Rows are points. Each table stands for the endless flat space through its points: a line for two points, a plane for three, and so on. The two share one point or none. Which?
In the rows, zero is written as 128.

First:
[[145  90  95]
 [165 110 115]]
Second:
[[141 102 115]
 [162  99 100]]
They share: [155 100 105]

First:
[[ 95 118 118 157 112 105]
 [126 110 112 156 117 112]
 [ 88 137 133 154 124 105]
 [120 123 121 154 124 108]]
Second (3 x 6):
[[104 114 122 169 133 132]
 [113 108 110 165 126 130]
 [109 110 114 169 132 133]]
They share: [111 112 118 157 116 122]

First, 4 rows:
[[126 111  94 101 132 132 118 143  97]
 [123 112 118 121 154 115 118 145 103]
 [131 107 117 121 153 122 121 142 100]
 [127 122 104 122 130 140 106 167 100]]
Second, 3 rows:
[[125 107  84 114 159 115 149 150 119]
 [127 105  98 108 151 119 133 138 105]
 [126  97 115  84 152 102 114 147 109]]
They share: [128 104 105 105 147 121 125 132  98]

First, 2 rows:
[[ 99 124 140 126 103 102 141 109  96 148 101 167]
 [104 123 132 118 103 103 148 109 103 151 107 159]]
Second:
[[ 66 110  95 116  67 101 176  76 108 156 134 143]
 [138 126 155 109 134 111 142 138  98 149  99 160]
 [130 127 150 107 126 111 148 130 103 147 104 152]]
They share: no point

First, 4 rows:
[[123 167 111 129 153 120 119 114 129 142 117 103 186 155 118 112 160 124
  157 144]
 [139 143 111 153 149 136 119 118 121 114 129  71 154 123 130 132 128 140
  129 132]
 [143 146 107 146 151 132 118 122 117 114 123  71 156 128 129 138 126 133
  132 126]
 [145 152 117 136 143 134 118 122 133 118 131  97 160 136 135 122 128 121
  146 122]]
Second:
[[141 150 118 130 144 148 110 132 129 107 131 109 159 126 119 124 149 120
  142 131]
 [126 135 108 145 134 118 120  97 139 127 161  79 149 151 144 104 109 145
  157 136]]
They share: no point

First, 4 rows:
[[155 139 147 146 121 145 156 119 121 150 144 147 163 155 123 151 151 111
  127 139 130 149 130 134]
 [123 138 100 116 135 154 140 105 107 146 150 152 126 155 106 114 119 125
   98  85 148 151 155 150]
 [147 152 122 120 131 168 148 129 127 148 154 166 118 157 124 126 129 115
  104  93 128 133 141 134]
 [148 167 131 134 128 163 157 142 126 154 147 175 137 164 119 140 126 106
   99 100 115 123 132 127]]
Second, 3 rows:
[[134 133 122 112 134 132 136 120 117 148 157 163 143 155 123 119  99 138
  107 116 153 130 139 168]
 [124 148 118 146 134 156 162  95  98 139 141 144 151 147  94 144 134 118
  106  93 132 163 153 137]
 [144 168 150 134 134 144 154  95 110 131 129 136 127 131  86 144 134 138
  114  97 120 159 141 165]]
They share: no point

First (4 x 24):
[[147 137 132 135 114 108 137 120  97 135 125 127 122  92 126 125 146 145
   99 140 155 170 139 112]
 [161 123 140 156 119 135 169 116 157 123 120 162 112 118 147 122 143 151
  118  84 131 155 157  81]
 [157 137 134 152 107 139 153 112 143 137 108 146 108 126 133 132 129 159
  116  94 139 157 165  75]
 [121 138 175 161 129 135 144  96 177 108 105 167 107  88 152 142 133 146
   93  99 151 145 122 101]]
Second:
[[160 129 141 163 120 110 126  94 120 124  98 155 117 120 158 121 145 128
  107 136 135 177 161 121]
 [134 149 139 155  95  91 115  94 128 107  95 173 122 105 163 145 137 153
  124 125 139 177 140  92]
 [119 155 142 140  92 106 136 112 143 110 113 164 119  87 142 154 131 174
  121 101 151 159 122  68]]
They share: [145 135 144 148 117 125 147 112 135 127 116 146 114 102 137 130 139 149
 104 112 147 159 143  97]

First (6 x 24):
[[109 139 128 122 114 121 143 171 133  61 108 157 112  92 123 132  52 144
  125 184  96 132 162 113]
 [136  85  98 138 154 136 143 188 143 108 117 152 144 139 131 152  99 163
   73 130 115 121 135 103]
 [ 81 112 102 126 157 166 165 162 108  97  95 164 144 103 126 107  99 114
  125 161  77 150 153 132]
 [145 140 135 109 140 138 129 182 148  72 128 193 109  91 121 138  34 160
   90 169  87 131 158 110]
 [ 96  86  88 136 167 162 165 175 114 116  99 154 158 128 127 124 120 129
   99 136  94 140 138 126]
 [ 73 117  92 112 170 167 171 147 101 103  92 165 136 108 117 112 116 100
  121 162  92 160 144 139]]
Second:
[[ 78  88 126 115 162 142 177 149 154  81  98 157 155 116 109 152 115 128
  104 154 136 149 127 125]
 [ 50  93  87 134 131 134 117 166  94  37 109 199 152  97 145 148  76 128
   94 148 143 141 129 115]
 [118  73 132 118 145 139 177 138 189 133  77 146 127  99 130 104 104 158
   98 128  77 129 161  84]
 [ 70  81  93 130 127 128 125 164 116  63  97 189 142  87 151 126  76 138
   90 130 119 137 139  95]
 [141 133  87 142 204 169 147 140 109 129  95 118  92 161 115 110 142 128
  107 163  91 122 163 143]
 [125 114  98 144 170 169 144 136 134 125 103 138 108 138 132 119 111 145
  118 166  82 119 176 118]]
They share: no point

First, 4 rows:
[[160  88 170 138 153 150 144  79 132 144 119 124 186 161 153 141 169 110
  150 134 114 126 167 137]
 [158 143 138 114 123 116  93 104 104  97 141 157 138 127 126 121 144 127
  157 162 130  97 130 155]
 [162 126 151 142 123 129 110 107 102  98 130 147 151 132 148 129 154 115
  161 160 107 115 152 168]
 [167 141 146 114 121 125  93 106  97  97 142 163 137 120 141 113 134 120
  170 161 127  88 133 155]]
Second (2 x 24):
[[152 136 142 134 123 118 110 115 110 105 131 149 154 143 126 119 151 131
  150 149 114 109 138 168]
 [156 120 150 132 123 118 108 101 112 101 123 141 150 131 136 127 157 117
  146 153 110 111 140 152]]
They share: no point

First (3 x 24):
[[105 102 108 144  91 142 108 140 135 134 128 105 137 135 161  88 103 140
   92 116 118 153 133 153]
 [105 116 114 124  99 126 128 160 121 132 116 117 135 141 157  94 107 156
  110 122 106 139 135 137]
 [121 128 124 110 111 126 138 166 111 128 118 129 145 157 151 110 121 172
  116 118  96 139 143 125]]
Second:
[[127 132 115 115  94 133 115 134 119 151 139 102 165 163 131  92 111 135
   98 121  96 156 147 132]
 [123 120 117 125 100 139 117 142 123 137 133 112 153 155 147 100 115 149
   98 115 104 154 143 138]]
They share: [121 114 118 130 103 142 118 146 125 130 130 117 147 151 155 104 117 156
  98 112 108 153 141 141]

First (3 x 24):
[[ 97 146 117 160 111 169 153  97 105  94 139 104  88 112 140 101 107 113
  118 133 121 151 169 114]
 [111 148 131 154 123 157 145 107  99 106 127 120 100 116 156 101  97 103
  104 131 135 139 157 102]
 [129 154 151 142 143 145 125 125  89 126 111 134 112 126 158 113  89 101
  100 133 141 123 137  92]]
Second:
[[ 92 185 143 138 141 160 129 135 104 125 118 109 139 100 151  88 136 145
  124 121 147 131 129 107]
 [109 119 149 183 141 148 156  71 124 103 104 122  88 150 107 128  89  56
  118 141 108 116 161 109]
 [153 119 129 163  81 142 132  81  66 125 136 102  58 146 189 118  49 102
   62 143 140 148 161 101]
 [ 79 154 180 181 101 125 118  63 121 180  74  66 146 151 133 110 108 123
  108 126 148  92 100 127]
 [130 154 135 175 135 137 154  91  76 112 118 114 101 139 158 110 105 121
   97 109 144 141 148 108]
 [130 144 145 163 135 152 141 100 101 115 123 107  92 135 155 104 105 106
   96 137 137 132 149 104]]
They share: [113 150 134 151 127 157 139 111  97 110 125 119 100 119 149 107  98 107
 109 133 131 137 153 103]

First (4 x 24):
[[153 149 101 124 176 136 107 139 125 134 128 140 112 172 138 145 163 140
  108 104 128 126 124 163]
 [156 196 129 104 177 136 124 137  88  96 116 148 137 148 140 138 134 157
  134 122 126  88 143 141]
 [136 140  77 144 153 152 128 125 104 112 100 120 121 152 148 126 130 169
   86  90 110 136 139 149]
 [143 170 110 123 150 151 130 133  84  93  92 126 153 125 135 125 112 174
  112 109 106 115 150 125]]
Second, 6 rows:
[[142 137  89 129 130 133 102 138 118  99  96 150 134 143 103 129 127 175
   78  95 136 135 145 136]
 [161 154  87 106 174 145  98 108 116 120 118  76 109 133 125 135 139 118
   84 111  80 135 156 176]
 [167 144 134 131 143 139 100 150 129 108 111 137 167 137 150 102 145 145
  114  83 130 160 126 120]
 [149 135 126 128 170 133 137 128 133 141 115 120 141 112 197  92 146 126
  131  58 109 173 131 143]
 [149 140  86 158 149 154 132 153  99 117 129 122 150 169 118 140 118 161
   98 109 109 130 139 149]
 [184 147 125 131 146 145  90 154 134 105 132 118 180 143 151  97 147 125
  106  91 116 175 143 136]]
They share: no point

First, 4 rows:
[[137 161 161 109 182 125 144  86 108  70 135 138 129 117 153 145 108 114
  147 119 140 128 159 135]
 [153 157 173  96 146 127 127  94 115  93 110 105 150 132 167 115  67 106
  116 140 134 110 133 170]
 [130 169 147 125 164 124 162 112  95  88 108 133 112 137 127 178 135 134
  133 117 126 120 172 135]
 [123 157 143 126 146 145 166 121 121 117  98 129 120 162 134 178 142 130
  110 110 113 116 169 140]]
Second, 4 rows:
[[125 156 125 105 142 105 158 111 115  96 130 112 105 135 179 123 117  97
  131  96  91 141 137 133]
 [125 166 155 111 158 127 142 107 117 104 120 110 123 145 159 147 113 121
  107 108 121 117 147 155]
 [168 120 147 101 124 141 173 110 111  93  87 154 143 130 140 145  88  97
  162 145 120 121 172 123]
 [154 142 165 111 144 151 155 104 117  99  91 140 149 142 134 157  98 117
  132 143 136 109 168 145]]
They share: [136 157 157 112 152 136 148 105 118 101 109 122 133 144 150 149 109 118
 118 122 125 116 154 150]

First:
[[133 123 161 115 116 147 169 134 121 130 140 130 151 145 115 150 126 134
  131  88 136 148 144  96]
 [146 116 143 136  93 189 153 160 139 166 113 172 143 119  91 129 124 136
  109 104  89 148 157  74]
 [162 130 140 115 136 144 143 129 127 148 167 148 162 162 133 132  86 162
  114 111 138 145 116 100]
 [173 145 148 101 123 154 123 139 147 139 140 135 172 135 110 104  90 148
  119 115 126 129 147 109]]
Second, 3 rows:
[[135 118 156 136 112 131 163 120  97 115 118 130 156 138  86 116  99 151
  124 121 129 160 131  88]
 [168 137 140 104 119 170 135 146 152 158 157 154 162 149 131 139 105 143
  111 100 123 130 133  98]
 [137 119 157 133 120 132 161 124 102 122 124 131 155 137  91 113  98 154
  127 117 130 160 139  93]]
They share: [156 130 147 115 121 155 145 138 133 145 145 145 159 144 116 128 102 148
 118 106 126 142 137  97]

First:
[[ 80 140 103  78 144 146 150 168 124 109 129 152 132 130 160 130  94 141
   74 139 140 156 147  90]
 [ 93 150 122 100 147 146 145 151 133 102 144 136 154 146 156 142  95 144
   98 120 123 153 153 113]
 [ 78 140 115  86 160 142 150 168 116 105 129 142 142 130 146 128  90 147
   84 131 128 168 137 102]
 [118 168 116 110 106 157 134 129 168 102 166 139 154 170 189 164 111 134
  102 115 131 115 188 109]]
Second (3 x 24):
[[ 95 161 135 113 135 139 147 133 140 113 153 121 147 140 163 146 105 143
  110 112 114 154 145  93]
 [103 137 124 119 121 175 140 143 150  98 136 104 138 161 167 137  93 155
  124 124 110 142 153 116]
 [ 87 153 133 117 123 155 161 121 144 119 147 107 133 138 171 148  97 143
  122 120 106 154 137  87]]
They share: no point

First (3 x 24):
[[ 98 126  87 107 113 154  95 157  91 145 170 157 137 129 133 152 142 121
  129 153 100  87  89 142]
 [140 150  99 109 123 118 127 113 127 161 128 171 143  91 167 156 166 123
  131 145 128 117 123 104]
 [ 90 122  87 103 107 161  87 164  85 137 177 150 135 136 126 152 137 120
  126 151  96  82  84 149]]
Second:
[[157 149 115  89 129 161  94 160 101 141 141 161 158 110 152 163 171 135
  130 140 143  97  99 109]
 [125 184 100 103  93 136 121 121  95 155 124 178 184  95 137 129 182 128
  114 142 125  95 127 129]
 [124 147 107 106  76 130 124 104 125 152 138 167 155  99 131 132 151 108
  105 140 105 110 141 141]
 [155 137 124  92  80 156 118 125 130 135 162 155 158  74 109 140 167 109
  102 147  99 100 125 133]
 [ 91 161  62 110 159 105 103 141  86 156 119 158 119 133 206 176 161 148
  163 138 145 104  84  90]
 [120 155 119 110  58 132 122  90 123 164 116 187 181 123 133 118 135  98
   87 130 123 122 171 161]]
They share: [124 142  99 101 111 132 111 127 115 145 142 157 139 105 153 156 156 121
 125 141 120 107 113 118]

First:
[[ 97 148 139 155 119 133 160 163 130  96 111 127 156 109 139 162 159 157
  111 132 102 132 140 103]
 [ 97 136 147 159 103 117 140 139 150 112 111 119 164  97 163 130 139 149
   95 148  94 160 108 119]
 [107 156 149 173 125 129 150 145 136  96 105 127 162 117 163 140 143 169
   95 142  96 132 138 123]]
Second (2 x 24):
[[101 137 155 170 113 137 163 143 143 108 117 113 142  98 137 140 146 157
  107 146  84 147 120  95]
 [ 99 141 148 163 114 133 159 150 139 104 114 119 150 102 141 147 150 156
  107 141  92 143 126 101]]
They share: [ 97 145 141 156 115 129 155 157 135 100 111 125 158 106 145 154 154 155
 107 136 100 139 132 107]

First:
[[114 141 120 125 170 157  97 163 121 142 146 106 138 124 112 164 134  86
   98  83 126 131 107 146]
 [136 154  98 135 159 143 117 140 129 174 137 102 131 154 126 149 118 120
  123 114 113 125 128 133]
 [136 165  81 138 161 145 131 138 136 191 133  90 138 161 134 153 115 126
  128 126 109 134 134 134]
 [116 123 145 124 163 153  77 162 108 119 149 124 124 117  98 155 133  84
   96  70 131 116 100 142]]
Second:
[[118 161 123 133 162 159  87 143  72 168 132  97 127 128  62 183 139 116
  134  81 103 141 111 132]
 [140  89 111 143 148 141 115 159 146 124 146 125 133 162 168 101  71 128
   90 115 137  89 119 126]
 [160 107 105 163 195 186 144 128 123 162 168 118  91 170 125 150  67 149
   86  81  97  81  87  90]
 [ 98 159 137 113 129 124  56 162  79 156 114 100 155 116  79 162 155  97
  150 117 133 153 129 156]]
They share: no point

First (6 x 24):
[[115 152 171 105 107 150 115 163  86 111 137 171  72  79 173 107 177 101
   87 141 100 159 195  65]
 [ 99 130 145 126 116 145 119 173 141 116 111  84 144  97 150 128 162  93
  157 144 184 165 146 129]
 [ 92 129 158 124 115 139 101 174 135 108 120 107 128 100 159 132 152  94
  138 144 171 158 148 118]
 [141 118 117 104 102 151 149 137  86 135 112 111 121  92 134  94 178  80
  129 138 135 159 148 124]
 [138 115 152  85 104 154 119 140  95 132 105 171  99  71 174  93 167  99
   80 115 144 138 171  87]
 [ 69 118 176 120 138 165  82 181 142 126 114 134 154 104 177 148 136 131
  111 136 210 129 127 124]]
Second:
[[116 145 150 118 147 132 112 195 112  62 139 158 101  79  98 157 158  69
   98 176 162 161 155 121]
 [108  90 170 108  95 167  97 128  67 137  95  99 130 125 178  50 155  97
   97 127 144 142 135 101]
 [ 86 107 168 149 125 127 137 163 123 119 126 166 139 126 133 132 197  95
  113 133 136 127 182 151]
 [ 87  91 185 131 100 155 117 134  88 144 100 117 138 134 172  65 183  97
  104 125 132 121 151 126]
 [131 107 141  88  83 153 112 119  83 165 114 105 140  98 214  65 132  98
  115  97 178 146 127 108]
 [ 90  98 176 114 115 179  91 152  83 109  99 109 120 125 140  84 173  99
   97 155 124 148 141  91]]
They share: no point

First:
[[150 138  88 173 128 129 134 119  96 117 154 144 138 129 105 163 130  84
  128 104 121 150 107  96]
 [138 126 108 145 148 125 158  95 120 145 134 136 158 145  89 135 138 116
  156 104 153 138  99 100]]
Second, 6 rows:
[[142 119  92 181 155 100 126 110 155 138 110 161 146 110  86 152 136 103
  144  83 157 164 115  93]
 [127 147  97 151 145 135 131 118 122 166 155 142 178 143  63 157 142 118
  127 126 112 134 127  69]
 [169 143 117 133 150 138 152  99 103 148 123 149 175 149  80 177 106  82
  158 116 143 141 117 117]
 [161 117  81 157 136  98 134  75 151 142  79 187 159  99 104 155  96  68
  154  94 177 187  99 123]
 [129 128  77 153 122 131 134  86 122 149 133 155 164 122  97 142 123 101
  127 115 133 151 102  90]
 [145 140 148 176 158 114 143 135  94 116 140  93 131 166 104 137 152 111
  160  69 115  98 114 107]]
They share: no point

First, 2 rows:
[[156 135  90 126 154 140  92 141 137 109 109 120 113 141 102 158 136 138
  146 143 163 129 116 102]
 [154 135  76 124 166 140  80 139 121 111 123 112 119 127  96 162 126 142
  154 127 175 113 104 108]]
Second, 7 rows:
[[157 135  79 116 134 129  85 153 129 120  89  99 104 125 107 176 135 159
  125 134 135 121 132  99]
 [187 157 171 157 158 123  97 111 186  85 168 180 121 170 126 140 121 130
  142 184 186 183  64  63]
 [158 131 102 143 172 131  97 141  99 130 106 113  92 126 112 174 131 161
  120 126 139 119 121  92]
 [126 129  54  95 136 147  91 143 113 120  68  93 118 114  74 160 161 135
  140 142 139 117 157 120]
 [151 134 141 155 168 144 101 125 144 103 139 152 105 128 126 153 128 143
  126 169 155 154  98  71]
 [140 123  87 121 143 140  87 157 139 110  98 115 107 113 111 164 153 146
  135 150 136 134 141  96]
 [171  97  89 171 145 181 126 211 204  97  76 117  62 195 186 171 110 148
  142 145 146 118 131  91]]
They share: [157 135  97 127 148 140  98 142 145 108 102 124 110 148 105 156 141 136
 142 151 157 137 122  99]

First:
[[ 90 147 127  96 131 147  88 154 131 171 132 119 107 107 141 138 159 122
  143 157 127 134  77 105]
 [ 99 146 149  90 129 120  88 147 120 137 137 129 114 117 105 152 143  95
  151 148 104 125  91  82]
 [ 84 133 129  84 139 165  82 146 139 187 160 121 127 109 159 166 163 122
  159 163 153 158  63 101]
 [102 152 158  91 127 100  87 145 111 116 128 135 107 117  82 145 132  84
  145 139  87 111  98  70]]
Second, 3 rows:
[[108 138 149  86 143 125 104 116 119 120 134 115 125 121 150 129 173  92
  164 166 125 117  79 118]
 [ 92 158 134  99 145 141 103 123 123 126 144 120 130 118 137 128 171 106
  166 155 120 132  78 109]
 [104 140 143  90 127 129  94 144 123 144 126 111 109 121 128 131 159 106
  148 158  99 117  93 112]]
They share: no point

First, 3 rows:
[[ 94  77 139 134 170 117 110 117 150 149 117 157 178 132 131 113 144 144
   87 152  89 134 100 157]
 [119 118 132  99 147 142 138 113 160 139 141 161 149 115 153 138 145 166
  100 159 107 168  97 129]
 [ 96  95 141 112 156 119 110 125 162 145 125 157 160 122 143 131 154 156
  105 150  85 146  94 157]]
Second (6 x 24):
[[124 138  87  70 157 164 138  93 100 145 124 171 160  90 113 121 151 118
   95 163 110 206 151 155]
 [118  81 135 127 146 139 130 114 144 138 103 156 176 112 155  96 165 140
   98 128 100 159 114 152]
 [ 86  60 163 128 155 119 101 116 157 117 119 195 149 122 183 118 154 155
  123 150  76 127 101 162]
 [114 128 116 113 167 140 163  69 138 134 124 162 157 103 123 128 127 131
   41 121 112 168  95 139]
 [100  98 131 100 146 116 132 130 171 154 132 153 149 136 134 129 157 170
   96 159 109 147  88 117]
 [ 94  99 128  97 158 125 125 111 151 136 132 175 141 125 140 131 150 158
   96 159  98 153 101 138]]
They share: no point

First:
[[118 144 150 106 156 133 109  85 128 118 112  85 137 126 118  74 151 103
  129 169 132 133  80 117]
 [117 163 144 130 134  78 134 106 141 111 138 100 134  90 120 149 157 108
   82 110 116 138  90 129]
 [ 91 142 170  89 149  99 104  75 128 120 135  89 147 103 126  97 175  84
   97 141 104 146  64 148]
 [127 174 142 142 131  75 133  88 142 111 114 100  95  92 103 117 139 120
   82 138 128 142 116 102]
 [164 168 114 169 144 101 136 106 154 109 101 100  93 105  87 108 123 149
  110 154 148 123 140  81]]
Second, 7 rows:
[[162 109 142 151 162 104 159  94 110  78 130  98 120 101 158 154 167 151
   84 172 148 148  65 129]
 [136 158 106 128 145  92 117  84 166 123 146  84 186  86 107 128 155 114
  132 108 104 121  64  88]
 [163 142 120 142 149 127 158 125 120 116 155  94 121  73  97 152 153 116
   99 171 128 148 118 134]
 [123 193 124  90 138 127  95 140 179 118 117 105 130 129  70  99 145 130
   92 115 123 115 150 127]
 [151 130 163 115 152 106  78  81 194 106 113  92 169 111 106  91 152 140
  125 115 141 149  82 132]
 [168 130 175 168 144 112 128 110 164 124 123 108 109  60  82  96 127 103
  146 154 129 163 123 139]
 [147 135 148 110 157 121 113 112 145  86 114  98 126 135 125 126 164 159
   71 148 158 141 106 148]]
They share: [137 154 131 139 147 102 128 109 146 112 126  97 133 103 109 126 149 123
 106 132 128 127 102 117]

First, 3 rows:
[[112 151 107 100 159 127 174 113 114 105 134  91 146 141 130 178 180 101
   99 163 134 124 125 113]
 [131 154 130 105 148 112 149 128 103 106 117 106 134 146 120 147 161 100
  122 153 114 104 125 114]
 [125 164 140  95 154  86 135 154  85 112 111 116 142 152 108 145 143 118
  132 141 122  88 141 120]]
Second (2 x 24):
[[122 169 140  86 143 108 144 132  85 104 133 104 146 145 110 144 165  93
  132 145 112 101 119 128]
 [126 145 116 114 163 104 156 136 113 112 105 108 134 149 126 164 153 121
  108 157 132 105 143 104]]
They share: [124 157 128 100 153 106 150 134  99 108 119 106 140 147 118 154 159 107
 120 151 122 103 131 116]

First (5 x 24):
[[ 78 159 156 145 165 112 115 130 145 166 125 134 128 136 113 163 138  96
  104 112 103 120 120 120]
 [ 62 131 151 138 148 112 123 138 123 158 161 153 164 168 126 181 140 103
   93 148 110 137 152  98]
 [ 72 153 153 139 172 116 110 127 137 162 125 133 125 136 114 169 139  92
  105 115 102 120 116 124]
 [ 90 132 126 142 151 110 106 140 119 115 136 134 179 169 100 166 158 124
  100 143 106 129 119  87]
 [ 84 144 150 151 135 103 128 144 139 153 150 148 173 166 115 163 143 118
   94 138 111 132 147  88]]
Second (4 x 24):
[[108 164 125 135 116 100 128 124 119 132 104 175 156 134  65 142 160 110
   69 144 132 137 123  62]
 [109 137 128 135 138  85  97 149 141 142 133 132 180 132 106 155 167 111
   90 133 106 124 121  89]
 [ 78 132 171 171 142 128 108 152 173 114 108  97 150 192 123 122 134 144
   97 106 114  71  71 102]
 [104 141 136 142 170  90 100 146 144 152 139 112 173 133 117 174 154 115
  125 113  86 121 123 121]]
They share: [ 98 150 142 148 149 105 115 137 141 137 118 130 158 148  99 153 148 121
 104 119 107 115 111 100]

First, 4 rows:
[[144 173 129  90  99 168 162 136 108 155 142  99  92 117 115 141 116 105
   92 111 146 136  94 144]
 [117 180 110 100  75 181 149 122  85 164 149  91  82 112 114 121 133 102
   76 125 126 154 106 120]
 [151 140 127 108 109 137 135 112  83 136 172 138 126  92 140 130 129  89
  120  87 126 138 141 140]
 [145 142 113 100 101 143 157 112 117 142 158 130 118 106 118 162 111  95
  116  95 154 114 129 160]]
Second (5 x 24):
[[174 178 127  83  82 166 169 135  81 150 170 109 105  89 116 160 112 113
  103 123 163 112 135 166]
 [142 134 164 112 117 150 172  99  73 112 132 102  81  99 140 147  90  76
   92  76 140 111 107  90]
 [152 169 114  90 108 170 152 125  99 167 162 127 130 117 119 146 138 136
  111 111 139 124 111 168]
 [187 190 122  60  78 158 146 164 105 150 199 111 101 106 119 145 127 106
  105 112 149 155 129 210]
 [146 135 140 110 102 150 164 101  49 139 124  91 106  81 121 174  94 108
  117  83 155  80 123  96]]
They share: no point

First, 5 rows:
[[148 138 105 113  98 130 118 155 144 128  86 115 129 114 138 148 106 137
  105 127 120 169 133  84]
 [175  74 127 147 125  87 111 122 111  80 119 111 142 104 178 139 172 117
   93  73  77 138 115 107]
 [145 128  92 139 119 107  89 154 163 141  85 122 126 106 147 144 135 129
   98 128 122 133 134 101]
 [148 127 101 148 106 101  94 122 141 110 109 117 156 119 158 109 167 135
   78 119 117 137 157 128]
 [157 115 107 112 119 122 113 179 150 140  74 119 101  97 140 184  91 121
  126 115 106 158  97  61]]
Second, 7 rows:
[[155 121  93 147  97 124 176 186 112 109 110 163 128  90 174 117 134 115
  120  94 150 191 106 117]
 [163  85 112 122  86 111 117 168 148 108 125 103  95 138 161 115 140 117
  123 124 136 131 101  81]
 [164 107 101 161  92  89 137 141 112 110 110 125 132 131 161 135 159 123
  104 123 140 137 113 100]
 [183 123 110  99  92 139  56 161 137 106 128 103 106 127 158 155 121 164
  147 109 120 157 139 122]
 [182 117 101 137  92 115  89 143 124 114 120 117 120 139 161 151 139 157
  126 119 130 139 135 118]
 [149 106 115 128  94 108 112 146 162 131 103 125 128 127 146  94 115  90
   91 116  79 132 108  65]
 [138 108 140 140  62  72 101 119 102 118 108  95 167 110 113 129 130 106
  108  92  79 130 104  62]]
They share: no point

First:
[[ 65 110 133 110 136  89 129 164 134 149 166 126 143 145 167 149 128 150
  133 138 140 108 130 156]
 [131 148  86 145 132 116 152  94 104 124 137 141 162  91 144 142 160 175
  152  76 149 105  76 135]
 [ 67 124 142  85 139  79 113 165 152 162 164 134 157 135 152 172 106 144
  147 151 152 107 155 148]
 [ 93 128 121 122 137  97 127 128 118 135 151 141 161 120 153 152 137 166
  146 120 156 108 120 143]
 [112 157  94 105 131 108 160 139 159 157 143 134 160 100 145 160 127 142
  165  95 125 112  99 131]]
Second, 4 rows:
[[ 83 132 109 114 150  73 173 118 155 128 164 150 170 122 163 141 161 142
  158 119 157 114  98 128]
 [ 79 126 115 128 146  81 187 118 147 130 162 140 146 104 137 145 149 146
  148 127 161 116 108 100]
 [109 135 100 125 125 126 130 148 108 166 144 110 116 107 140 157 134 170
  133  82 137  98  96 154]
 [101 147  90 137 131 128 148 150 104 150 136 110 114  97 134 157 124 154
  125 108 137 100 116 126]]
They share: no point

First:
[[135 101 144 153 137 139 141 139 114 131 144 111 149 122 133 128 138 129
  160 136  89 127 123 156]
 [106 115 112 163 142 189 107  96 109  90 145 104 169  90 171 149 149 177
  138 103 106 131  95 182]
 [112  77 122 145 134 166  93 125 120  91 131  81 146  98 150 124 159 136
  134 139 120 144 127 139]
 [112  90 120 151 137 171 100 117 116  93 136  90 153  97 155 132 155 148
  137 128 114 139 117 153]]
Second:
[[130 113 109 170 167 182  98 108  73 116 125 110 152 104  88 136 125 145
  145 135 112 171 117 155]
 [122 142  87 117 165 153 153 122 130 124 138 106 185 117 144 149 149 171
  170 124  89 136 130 152]
 [131  78 125 161 127 143 102 116 111 105 102 127 172 102 149  93 140 130
  147 154 118 137  95 191]
 [133 101 133 133 156 121 140 150 126 101 185  96 135 113 181 171 198 145
  151 109  92 101 131 136]
 [127 140 100 109 169 136 166 141 139 115 177  93 163 118 169 178 181 170
  167 106  81 112 141 131]
 [176  99 120 175 138 172 109 131  81  70 146 107 145  60 116 112 134 116
  104 143 134 155  98 157]]
They share: [131  99 122 155 147 152 115 122 107 106 140 106 150 106 140 137 154 144
 152 130 105 132 115 157]
